Rows are points. To make a cloud, some directions were put in groups of two or more. Within a group, all points are equally far from the middle, so they leave a hole (a ring in 2 directions, a hollow ball in 3). The other directions are filled evenly. Then the cloud was stretched, turned, moved and blurred a little. How many holes are there, and how many directions does each take, smallest first?
In the rows, 128 means zero.

Cloud (19 x 3)
[[ 81 124  47]
 [143 103  69]
 [163 102  92]
 [ 99 100 160]
 [102 124  93]
 [135  90 147]
 [ 76 105 154]
 [ 65 113 173]
 [165 100  62]
 [118 156 173]
 [109  74 130]
 [127 121  75]
 [ 91 103 112]
 [ 69 130 103]
 [121 103 145]
 [186 109 140]
 [107  97  99]
 [115 131 189]
 [129  75 108]]
Holes: 0

Cloud (19 x 3)
[[131 105  81]
 [120  94 162]
 [115 196 117]
 [100 139  73]
 [ 77 136  89]
 [163 147 141]
 [151  96 115]
 [127 134  73]
 [ 93 175 129]
 [ 76 139  91]
 [ 86 167 100]
 [ 88 140  78]
 [112  56 126]
 [ 86  63 101]
 [143 145  81]
 [ 85 136  80]
 [160 179 119]
 [ 79 157 117]
 [121 102 164]]
Holes: 1 (3)

Cloud (32 x 4)
[[ 80  85 134 156]
 [179 101  96 133]
 [ 72 121 161 144]
 [161 148 126 127]
 [124 179  69 128]
 [101  77 117 157]
 [132  69 105 149]
 [146  42 193 149]
 [ 83  96 177 167]
 [110 158 151 159]
 [ 99 161  75 159]
 [135 110 170 111]
 [159  63 184 127]
 [ 75 109 114 153]
 [109 156 153 157]
 [127  31 173 132]
 [107 121 169 183]
 [122 116  95  91]
 [ 83 111 175 165]
 [115 108 165 104]
 [146  54 183 116]
 [ 75  97 128 155]
 [118 171 126 169]
 [ 87 157  81 123]
 [128 128  93 183]
 [120 142 143 188]
 [155  86  92 113]
 [115  91 143  90]
 [ 78  82 148 157]
 [122 124 166 115]
 [ 83 131 164 135]
 [ 95 142 165 154]]
Holes: 2 (2, 2)

Cloud (26 x 4)
[[ 96 143  92 133]
 [160 175 170 175]
 [139 141 104 110]
 [172 109 164 114]
 [ 75 109 203 149]
 [ 74 110 117 126]
 [ 77 159 135 136]
 [ 78  81 187 153]
 [157 149 176 179]
 [ 76 139 150 104]
 [108 111 125  86]
 [ 94 111  94 140]
 [ 91 135 107 118]
 [133 164 188 103]
 [ 80 154 144 119]
 [ 75  79 141 142]
 [ 82 170 141 142]
 [ 91 137 129  99]
 [ 91 180 158 166]
 [110 136 152  76]
 [ 76 157 104 157]
 [155 175 179 140]
 [ 97 120 182 179]
 [ 85 131 186 168]
 [ 60 102 186 138]
 [118 115 152  66]]
Holes: 1 (3)

Cloud (53 x 6)
[[ 99  94 138 117 126 211]
 [153 132 150  98  67 147]
 [107  89 174 151 160 170]
 [ 81 100 123 104 102  93]
 [109 139 123  99  78 158]
 [ 90 123 141 106 168 195]
 [230 167  92 106 118  94]
 [122 128 130  95 125 147]
 [118 151 146 127  85 165]
 [ 72  99 114 164 180 168]
 [101 110  97 116 154 190]
 [131 135 149 124  77 141]
 [144  99 125 130 157 122]
 [158 126 169 134 118 169]
 [138 127  77  93 121 135]
 [ 33 121 100 146 195 125]
 [164 142 113  85 145 125]
 [179 161 100 157 118 175]
 [167  89 183 132 136 193]
 [157 106 112 118 107 122]
 [210 131 145 157 110 176]
 [193 149 109 125 147 137]
 [108  53 134 117 169 174]
 [ 55 100 127 156 139 159]
 [123  85 173 142 149 135]
 [ 51  94 115 122 170 116]
 [196 137 186 155 112 199]
 [181 168 101 135 120 178]
 [ 82 111  78 111 168  96]
 [ 69 140 150 142 128 152]
 [148 171  94 111 170 153]
 [ 87  71 179 158 172 162]
 [ 71  76 111 131 158 137]
 [128 144 141 127 145 111]
 [189 159 128  85  88 178]
 [102  97 122 127 169 129]
 [128 160  80 121 142 126]
 [223 114 163 113  82 191]
 [ 92 129 109 154 155 151]
 [ 13  77 148 180 186 188]
 [ 50  99 145 134 184 180]
 [137  95 183 137 114 198]
 [149 114 121  93  92 124]
 [155 100 182 142 167 202]
 [ 78 117 171 111 149  94]
 [145 146 149 137 119 111]
 [ 81  89 165 109 172 136]
 [152  99 124 140 109 164]
 [176 149 146 125  80 183]
 [105 184  95 129 161 146]
 [139 122  69 124 130 137]
 [158  87  82 143 141 118]
 [126  83 138 127 150 149]]
Holes: 0

Cloud (54 x 6)
[[134 124 126  88 149 106]
 [ 84 132 171 171 115 170]
 [104 119 106 193 101 108]
 [148 187 115 180 123 169]
 [192 123 106 127 108 174]
 [123 126 133 136 129  90]
 [163 108 137 110 148 108]
 [107 157  76 141 128 172]
 [129 180 139  92 136  91]
 [116 177 133 158 107  86]
 [109 108 122 161 131  97]
 [ 89 161 110 156  97 185]
 [152 100 123 165  66 172]
 [130  92 133 161  89 193]
 [104  99  95 154  89 108]
 [ 67 142 176 170 103  75]
 [167 155 170 114 118 147]
 [106 129  97 168 133 154]
 [ 52 115  94 131 122 156]
 [105 136 195 195  65 162]
 [120  89 123 122  73 169]
 [ 96 122 133 155 110  91]
 [152 191 131 182 148 136]
 [131 174 151 172 146 153]
 [123  86 170 136  95 154]
 [ 95 155 161 213 103  91]
 [155 123 134 134  95 181]
 [152 167 178 178 121 166]
 [150 139  97 153 105  98]
 [121 139 132 140  75 196]
 [154  68 123 127 151 108]
 [163  93 158 170 126 177]
 [121 119 180 187  42 146]
 [175 114  91 122 106 133]
 [ 68 140 200 157 126 161]
 [129 122 126 154  49 121]
 [152 140  95 163 131 100]
 [ 63 156 173 223  79 114]
 [205 137 155 168 105 136]
 [144 158 102 168 151 163]
 [152 142 165 116 121 100]
 [111 115 163 162 110 185]
 [119 209 142 212  85 134]
 [128 168 180 116  98 167]
 [143 146  81 153 133 113]
 [ 72 199 141 135  99 174]
 [106 187 152 176 116 149]
 [ 61  94 130 108 118 105]
 [ 96 103 133 161 150 174]
 [116 124 139 141  62 184]
 [121 165 157 150 153  83]
 [ 88 176 139 211  71  93]
 [ 89 149 200 125  69 157]
 [122 156 129 180 122 169]]
Holes: 1 (2)
